Each wall is flat, endless, passes through zero and stands at right angles to its row. A trip goes straight from one point to another. List the walls that it crosses, first one first.
In the rows, zero is written as 128.

Walls:
(1): [199  58 171]
(2): [133 155 176]
(3): [104 181  73]
(4): [ 74 191 161]
(5): [ 74 149 138]
Trips:
[124 106 114] to [180 132 170] -> 2
[119 135 175] to [117 118 137] -> none
[171  60  37] to [ 87  90 147] -> 3, 5, 4
[ 96 178 122] to [ 83 103 158] -> 3

Walls:
(1): [107 107 160  56 115 128  87 103 109]
(2): [104  70 141  83 130  86 108  75 216]
(3): [149 104 172 125 112  77 150 152 155]
(4): [ 76  95 134 169 128 168 103 111 152]
(5): [ 76 137  74 140 115 139 187 145 132]
(6): [ 67 164 104 112 134  98 105  71 112]
(7): [119 105 139 182  49 148  91 135 144]
(8): [113 148  92 152 148 192 112  88 131]
(9): [157 172 143 137 113 165 116 174 181]
(10): [189 164 149 143 169  70  62  66  76]
(11): [ 86 178 178 124  91 206 111  90 165]
Trips:
[105 116 155 185 120 176 107 156 147] to [ 79  49 210 169 107 136 123 109 114] -> 5, 3, 2, 1, 9, 8
[149  95 118 143 130 103 148 165 168] to [ 76 133  71 140 132  80  75 178 160] -> 4, 6, 3
[127 159 155 151 119  66 211 127 160] to [101 231 173  77 155 134 188 136 140] -> 6, 11, 2, 1
[162 142 133  87 131 189  67 139  80] to [152 145 117 127 236 124 119 131  87] -> 11, 9, 6, 1

Walls:
(1): [115 142 129 118 197 150 163 124 156 142 150  66 197  86 118 107 117 160]
(2): [120 121 152 102  34 142 140 104 141 163 112 168 140 194  67 137 160 148]
(3): [145  69  95 176 150  91  62 113 136 157  75 156  52  65 125  63 180  69]
(4): [147 156 167 132  85 120 180 134 141  49 189 103 189 131 126 200 150 116]
(5): [161 149 140 114 161 114  31 145 143 127 141 140 134 141 182 177 116 147]
(6): [ 98 105 138 130  80  90  83 159  92 135 116  88 173 116 124  51 154 126]
(7): [147  92 214 100 174 178 140 107 143 157 122 122 166 121  92 125 127  64]
(8): [ 88 149 130 138 177 114 100  82 136 123  45 158 141 153 151 121 226 145]
Trips:
[180 153 126  98 114 110 166 107  36  68 156 169  56 162 146 140 195 147] to [100 176 138 165 138 122 114 107 111 115  83 121 107 131 164 118  41  81] -> 2, 5, 3, 4, 8
[122 116  43 135 132 184 125 111 150 188 125 148 131 143 146 175 123 112] to [112 157 135 119 128  83 175 138 141 196 155 135 139 176 101  47 135 216] -> 1, 3, 5, 6
[141  86 117 114 111 153 163 153  87 100 145  65 153 187 114 149 227 174] to [139 176 115 161 108 171  16 143 103 167 109 152 187 157 120 148 103 133] -> 5, 1, 4
[138 121 170 173  76 204  75 103 125  49 122 112 115 188 162 178 134 176] to [141 143  84 104  98 193 172 150 183 118 126 134 124 193 150 224 160 132] -> none
[159 156  88 189 181 116 169 136 138 124 231 130  74  76 140 146 133 143] to [124 137 116 186  70 147 142 153 175  88 134 140 167 249 143  83 114  77] -> 5, 3, 1, 2, 6
[173 122 157 108  91 152 105 116 105 164 121 148 103  96 147 151 123  96] to [ 88 162 202 127 126 119 207 111 111 136  73 100 143 108  97  93 143 104] -> 5, 6, 4, 8, 1, 3
[117 132 121 110  89 115  85 121 135 129 114 137 135 145 127  88 155 113] to [151 149 143 189  97 112 121 154  90 101 148 103 122 142 147 163 127 150] -> 4, 3, 8, 2
[106 102  66 180  88 167 100 160 173 143 122 156 131 187 173 160 127  70] to [109  93 197 120 113 168 113 185 126 118 110 145 139  93 155 147 118 112] -> 8, 7, 4, 6, 2, 3

Walls:
(1): [142  98 182  99  74 126  92 195 159 165 165 127  97 147  84 173 147 161
 106 110 159  62 108 127 132  74 106 178 170 154 144 118]
(2): [111 170 108 128 169 150  78 151 132 104 125  68 119 162 142 177 182 110
 132 162 105  99 182 163 184 206  99 133 166 132  85 131]
(3): [126 218 109 212 165 131 156 149 127 170 107  89 101 120 154 155  78 154
 170 169 142 121 102 170 140 170 119 119 138 104  85  75]
(4): [109  98 132 155 174 140 133 140 137  92  92 132 137 149 141 125  99 100
  97 133 108  62 150 139  85 126 151  82  61 160 216 176]
(5): [172  51 177 128 136 115 202 130 140 150 106  98 127 131  49 129 205  82
 101 160 128 116 173 155 137  21 183 112 108  58 129 149]
(6): [108 107  75 157 143  83  71  66 138 110 108 112 137  95 159 164  82 140
 126 108 134 162  96 146 124 116 119 154 122  88 125  89]
(7): [132  81 182 162 131 196 110 122 185 206 195 118 126 170 138 147 137 184
  88 110 161 118 122 150 124 110 185 130 123 185  63 138]
(8): [154  70 135  69 164  69 124 104 180 192 113  51 175 131 200  88  28  99
 108 161 114 120 145 147 118 112 132  91 175 109 128 127]
(9): [117 165 127 118 219 146  96 127  61 156 203 186 173 148 145 104 175  82
  94 133 146  60 170  82  88 161 152 134 122 165 208  64]
(10): [172 132 114 171  62  77  90  89  94 184  80 113 113  52 164 181  99 140
 107 182 146  60 167  30 136  64 146 125 102 115 201  69]
(11): [154 182 146 153 108 188 186  99 159  97  95 145 154 145 177 164 156 109
 112 194 147 140  93  65 119 146 154 140  85 156  92 206]
Trips:
[ 40 192 105 111 130 131 144 149  99 121 157  64 108  81 125  77  59  93
 124 137 127 115 107  82 148  81 148 155 157 118 124 134] to [126 134  75 153  71 111 133 136  59 133  97 168  90  51 178 180 122 159
 140 174 146 143  58 168 139 115 104 136 119 116 103 127] -> 9, 8, 11
[144  79 196 114 148 110 133  70 110 115 176  96 175 140 155 144 136  99
 152 179 127 121  77 150 153 120  79 134 158 159 135  80] to [198 191 161  95  64 134 125 154 151 150 151 113 165 112  99 127 222 187
  80  94 131 136 159 191 151 140 109 151 125 160 101  90] -> 6, 8, 9
[185 114 143 188 103 178  77 177  85 110 130  94 143 116  82 148  68 149
  85 176 137  95 148 183 148 126 172 159 122 161 129 130] to [ 85 128 190 134 153 192 101  99  70 114 153 145  83  87 110 165 118 111
 172 215  61 154 167 173 129 128  57 113 102 201  79 104] -> 5, 9, 10, 1, 11, 4
[132 135 105 130  97 158 133 135 156  88 128 132 128 144 110 150  41 143
  56 123 189  64 135 156 138  58 127 209 124 177 118 118] to [150  74 121 123  91 116 104 119 199 147 109 216  64 120 131 142  93 104
  36  95 110 150  73 146 139 160  95 161 142  82 190 132] -> 8, 11, 7

Walls:
(1): [116 114 107 140 131 179 134 113 151 142 120 119 165 150 152 132 182 155
 115 184 115 147 170  74 106 150 111  10 146 137 153 151 131 100 152 171
 147 113 161 147  60 112  87  81 113 112 146 103]
(2): [158 112  80 182  86 203 120 103  91  86  72 145  84 147  92 103 136 123
 199 109 146 116  71 104  99 107 110 104 132 126  87 130 135 143 110 155
 171 129 121  90 147  97 142  96 177  82 124  88]
(3): [102 159 112 171 107 112 101 130 106  62  74 137 101 110 190 146 145  76
 155 174  87  68 141 128 144  35 123 101 126  92 171 158 163 155 146 141
 144 153  82  93 140 191 146 168 108 138 135  94]
(4): [100 129 168 152  99 161  96 103  50 131  97 165 128 217 114  86 128 118
 105  76 155 125 141 215 109  79  11 162  84  90 134 122  70  95 160 100
 122 130 135 140 136  87 102 153 122 135 204 177]
(5): [ 90 129 196 149  66 130  78 172 114 167 163 105 130 147 124 135 181 160
  70  85 139  58 118 101 166  92 172 120 137 142 112 135  82  92 137 145
 171 151 128 159 194 153 165 121 166 158  90 132]
(6): [119 107 135 165 104 143 194 194 157 139 107 115  58  96 124 142 130 108
 103 113 173  51 101 174 172 184 164 142 154  68 134 135 189 166  99 162
 150 104  92 199  88 103  90 183  81 128  98 165]
(7): [121 152 144 178 163 134 121 176 132 137 137  89 156 134 126 156 141 169
  58 104 143 203 132 184  85 121 121  96 124 105  97 106  98 126 120  79
 135 111 103 139  76 124  92 128  95  59 194 113]
(8): [ 84 176  57 147 175  89 172 136 132 134  82 150 139  90 140  49 122 153
 146 156 153  37 136 132 148 126 196 137  99 106  84 167 121 146 141 135
  81  85 145 160 158 204 123  99 151 155 137 102]
(9): [102 107 195 189 102  72 191  81 154 142  90 122 164 144 115 174 159  94
  87 185 168  89  76 117 144  70 157 140 129 153 171 121 140 147 142 196
 117 106 118 159 147 103 170  62  88 117 189 165]
(10): [156 154 120 119 142 147  91 101 166 158 162 148 101 115 168 156 124 106
  87  80 103  97 134 186 101  92  92 157 112  41  91  85 156  89 177 136
  46 162 124 173 119 161 129 175  99  68  84 137]
(11): [100 121  44 102 153 129  41 135 111 146 123 112 210 114  85 152  84  99
 100 116  61 118  64 182 187 145 167 112 165 151 126 168  85  87 146 136
 141 103 170 128 102 133 129 116 106 100 133 110]
Trips:
[ 44 188 121  93 132 123 174 179  97 107 136 199  62 110 114 147 114 149
 124  99 119  99 133 150 137 127 134 137  96 132  57 135 147 127 127 117
 147 109 129  99 176  97 110 196  84 136 169 150] to [156 145 163 131 105 130  90 161 138  68 164 114  82 223  86  97 153 158
  99 173 165 153 127 119 151 113 176 153 153 108 126  97 188 122 155  94
 171  99 123 123 123 140 155 180 123  74 212 180] -> 10, 8, 9, 2
[112 110 130  97  93  80 105 149 143 190 139 157 150 128  99  91  88 131
 123 127  92 184 156 179 125 137  70  96 103 160 135  85 108 118 140  95
 150 132 142 146 173 138 102  99 190 103 134 173] to [155 115  87 159 125 100 105 139 119 119 129  70 112 196 147 102 204 136
 144 128 134 183 116 137 199 117 151 184 111  83 127  94 141 189  76 129
 102 109 160 142 119  80  64 151 194 138 167  92] -> 5, 11, 2, 6, 8

Walls:
(1): [ 81  76 179 149  98 141 123  89 136 110 142 100 131 137  46 142 133 158
 109 134 135 172 166 194 149 115 108 112 212  62 120 134 128  89 103 139
 113 105 116 151 163  26 172  88 138 128 137 206]
(2): [145 180 189 139 100 153  68 125 138 113 162  28 140  83 150 183 132 129
 156 183  45 174 141 140  87 148  56 150 112 164 157  54 170 153 163 123
 149 161 125 172 121 199 134  86 117 123 135 161]
(3): [139 170 119  38 158 132 128 120 219  96 165 111 107  59 158  96 151 133
 155  83 184 138 171  95 175 100  72  74 155 148  73  88 197 132 172 216
 110 110  95 220  97 111 164  97 142  74 178 153]
(4): [ 96 123  82 137 145  97 165 102 135 151 163 163 117 165 167 214 176 170
 155 104 135  83  67 116 174 128 180 107 169 113 126 112  82 179 136 160
 149 100  75  78 158 133 151 158  86  96 171 123]
(5): [144 139 143 145 110 188 103 223 154  77 106 166  62 122 149 160 160 114
 124 159 178 114  78  82 185  35  84 153  77 181 156 121 118 159 159 126
 137 187 122 136 141 157 113 115 108 196  94 156]
(6): [144 102  44  89 161 178 109 138 128 139 161 146 127  72 137 110 174  99
  76 133  97 110 117 119 145  58  87 143  77 107 109  80  70  82 128 115
 153  39 198  82 168 232  92 187  81 122  93 189]
(7): [ 89 114 176  62 134 129  93 113 135 131 146 154  95 173 145  70 118 138
 170  88 147 118  97  90 106 174 193  16 184 103 205  82 144  93  56  41
  73 148 154 122 153 109 107 108 100 161  94 119]
(8): [134  72  75 123 102  96 122 121 125 147 108  80 160 113 124 158 101  99
 175 183 147 118 148  94 115 102  96  84  92  57 176  50 138 175 102 141
 119 128  99 133  64 114 148 104 202 120 225 159]
(9): [ 66 163 149 134 141 158 131 123 125 130  55 171  39 165 117 113 149 159
 121  86 141  92 102  84 140 129 120  57 166 145 152 100 101 132 126 161
 103 114 118 117 127 148 144 148 153 116 144 163]
(10): [147 129 139 131 160  80 154 129  94  58 114  74  61 114 143 111  77 101
 127 145 172  99 170  48 118  92 156 169  87 125 138 158 135 129 199 152
 125 161 141 150  91 162 136  75 146 128 142 160]
(11): [175  76 136 182 145 103  74 121 162 117  97 104 116 165 139 203 142 121
 131 225  64 162 124  72 134 205 160 175 123 138 201 117  95 101 163 105
 122 152 115  96 165 125 181 120 190 140 144 105]
Trips:
[125 153 144 115 120 160  72 103 150 126  73 115 127  53 103 180  84 121
  86 162  92 137 186  83 168 155 150 135 110 124 144 111 153 107 105 158
 154  79  85 148 112 113  65  98  75  98 158 142] to [173  87 138  45 104  85 153 155 139  72 164  64  39 165  85 107 157  99
 135 137 148  62  53 129 128 135 110 128 131 163 218  16 100 132 106  95
  79 138  61  99 108 135 193 116 194  96 180  22] -> 9, 6, 7, 5, 1, 4
[145 168 148 154  94  63 175 159 149  87 138 142  37 138 142 146  60 147
 123 163 163 127 140 123 126 154 134 184  74 174 140 153 141 137 104 172
  57 158  80 122 152 142  92  53 130 112 101  32] to [192 124 127 178 106  83  59 153 170 121  50 114 101 122 237 121 127 176
 158 221 125 136  84 109 125 164 131 114  95 100 116 110 153  47 150  74
 205 168  88 123 180 125 144  74 118 139  78 101] -> 7

Walls:
(1): [ 65 118 119  69 126 126 144 120 155 117  93 185  77 144  85 116  49 174
 148 244 136 146 167 116 177  99 137 160 118 122  49 159 197 128  92  97
 127 129  75 138  86  87 136 167 104 118 138 163]
(2): [171  93 172 138  60 153 162  67 107  95 111 115 167 101 207 171 114 126
 126  97  95 149  58 129 158 104 160 134 162 192 237 103 131 135  88 141
 125 100  70 121  44 115 165 142 132 243 180 175]
(3): [ 86 109  88 116 113 115 144 107 178 136 136 110 107 132 115 115 128 129
  62 102  85 166 120 104 141 123  87 101 153 134 108 216 109 147  97 168
 149 121 171 140 124 111 174 147 157 148 231 124]
(4): [123 158 138 121 145 177  82 170  81 143 134 166  62 117  62 137 152 128
 109 131 138  64 113 120 142 152 194 242 112 148  82 180 138 126 115 145
 126 194 105 118 130 142 187 232 117 135 162 151]
(5): [117  91 114 113 134 177 109 158 118 145 148 157 118 149 158 162 147  97
 178  82 117 126  86 102 184 144  82 122 127 114 103  89 134 127 116 124
 111 152 178 183 125 144 195 162 165 124 122 174]
(6): [158 104 117  97 113 161  81 182 126 119 149 130  41 189 111 169 142 154
  86  49 124 174 137 123 224 102 107 123  87 180 137 158 109 143  89 184
  99 130 131 174 120 148  22  37 169 135 112 104]
Trips:
[120 136 112  99 162 172 111  42 133 151 172 184  79 159 143 154 156 152
 154 163 124 116  76 111 114  67 150 189 181 165 118  82 137 152 111 131
 132 143 103 119 152 134 148 155 127 116  86 111] to [189 124 144 115 204  95 154  99  94 122 126 100 190 215 134 215 102 130
  91 198 177  99 112 146  83 151  47  98 175  86  82  84 180 149  76  74
 149 159 171  75  87  90 134 154 119  96 141 160] -> 2, 4
[ 70 175 117  99 129 145  57 180 197 231 153 118 149 173  98 109 114  65
 101 130 102 135 142 119 105 205 103 144 110 112  61 143 111 123 229  75
 100 108 118 148 109 133  95 189 129 125 131  77] to [150 193 121  75 126 175 152 120  93 215 168 170 231  54 187  67 111 114
 133 121 109  95 113 155  48  89 122 105 147 115 169 132 117 142 179 128
 118 132  87  55 145 150  92 162 105 142 102 209] -> 1, 3, 5, 4, 2
[175 121 120 165 133 126  86 158 109 155  97 130 132 195 189 132 117 103
  63  77 154  70 186  93 132  87  69 150  81  77 178 188 121 135 131 114
 133  94 192 151 109 104 135 132 112 123 105 186] to [118  88  85 169 143 114  99 183 197 125  98 160 148  97 198 128 148  89
 103 191 156 124 211  99 170  65 125 144  73 100 179 176 121 146 104  89
 133  98 135 156 122 151 160 101 135 133  69 202] -> 1, 3
[100 218 162 167 142  25 176 114 138 135 194  95 144 186 111 121 158 129
  99 110 101 144 189 184 122  94 146 101 103  77 167 105 123  84  78 171
  96  59 139 148 105  85 193 171  68 159 134  86] to [ 96 186 125 144 122 110 153 138 116 169 121 162 173 143 111 165 123 156
 129 179 123 183  92 164  66 124 125  87 166 189  85 165 173 114 158  83
 126 103 156 146 132 133  83 142 155 160 127  92] -> 2, 1
[183 145 122 137 146 162 166 103 149 137 145  93 190 141 110  97 115 102
 159 108 138 120 126  27 134 153 173 108 197 102 177 131  89 156 143  96
 129 102 126  82  51 124 105 162 140 123  68 182] to [ 79 113 120 125  67 116 178  92 109 102  67 137 118 117 115 113 153 189
 195 182  91 118  88 133 248 130 152 125 189  96  53 122 163 143  82 192
 120 131 127 108 168 162  97 171  75 136 143 155] -> 5, 1, 4, 3
[ 90 186 130 136 142 134 134 135 125 129 151 109 132 122 144  95 139 128
 134 108 188 153 100 103 117  33  67 131 131 114 147 147  98 177 158 121
 192 109 111 112  12 125 176 135 183 148 122  96] to [145 169 198 135 190 142  98  56  65 115 134 183 153 143 180  94 118  70
 125 100 105 152 161 179 149  70 132 179 106 126 121 121 124 121 141 126
  88 174 163 149 107 160 154 142 106 109 125 149] -> 4, 3

Walls:
(1): [ 76 127 188 158 102  88  56 126 136 125 127  93 149 156 114 145 105 103
  95 155 132 114 160  95  74 147 127  77 181 111 132 131 139  51 159 152
 126 121 124 103 138 151 123  92 155  83 136 122]
(2): [167 161  99 142 116 152  71  94 127 133 151  75 124 157  34 134 118 192
 162 137 160 116 115 181 120 143 120 104  99  98 116 188 128  77  47 153
  66 129 126  97  96 123 177 142 149 127  99 150]
(3): [120 130 112 152 113 144 151 157   7 140 149 171 180  86 113 166 145  83
  81 145  79  75 167 134  93 149 152 110 105 143 171 107 207 146  73 127
 133  80  66 133  90 196 128 125 173 147 124 143]
(4): [157 125 112 123 125 166 164 148 175 119  84  49  76 153 129 132 167 131
 167 167 115 117  96 143 230 180 150 164 105  93 129 158 104 105  59 117
  59 120 126 121 116  99 110 128 194  60 135 133]
(5): [146 167 182 166 114 157 134 141 130  72 134 153  55  96 124  86 121 170
 147 120 151 181  90 118 123 123 176 114 120  87 161 132  79 119 104 135
 100 137 108 143 125 131  77 163 129 114 117 140]
(6): [159 131 119 105 144  41 171  82 145 166 194  75  89  97 157 176 127 151
 127 127 108 137  26 169 105  65 138 143 108 126  55 140 105 144 154 162
 116 154 104 152  74 105 139 132 148 110 119 159]
(7): [148 142  92  69  94  93 108  92 186 141  91 110  87 109 122 132  69 122
 110  41  76 109 106 181 111 131 150 112 115 144 129 136 152  90 140  81
 118  95 118 148 129 167 119  95 100  87  59 122]
Trips:
[ 98  89 107  53 141 130 135 118 134 116  73 169 155 133 143 110 166 152
 146  93 137 102 141  95 200 126 160 121  48 107 128  73  75 103  41 173
 116 101 172 153 158 167 154  90 117 131  66 141] to [122 106 109 144 120 153 154 113 141 141 118 135 129 159 164 111  64 192
 127 203 114 129 152  95 126  66 122 122  94 158 180 112 114 101 164 167
 145 138 135 167 118 117  63 166 141 139 148 177] -> 5, 2, 7, 4, 6
[132 142 125  95 138 102 105 177  88 132 122  98 104 130 109 109  91 155
 115 110 148 178 116 121 109  52 115 115 147 133 125  96 160 118 132 117
  80 193 171 103 127 122  81 151 193 164 131  99] to [128  83 179 124 182  80  76 175 158 157 163  87 167 103 164 121 142 156
 168 216 138 143  90 111 140 139  90 163 125 104  93  92 149 122 118 181
 140 116 169 134  92 132 106 120 170  88 130  70] -> 4, 5, 2
[146 122  70 123 114  79 240  91 209 165 179 166  94 169 182 132 165 103
 126 110  84  85 117 141 103 145 140  58 121 180 137 117 102 135 121 209
 109 193 142  64 156 183 144 101 121  91 124 100] to [147 148 115  98 192 115 142 150 126 163 210 104 113 139  97 141 126 139
 140 166 129 112 130  92 142 187 143 137 120 181 141 181 118 203  96 116
 197 113 165 109  98 102 111 156  77  99  80 189] -> 2, 7, 3
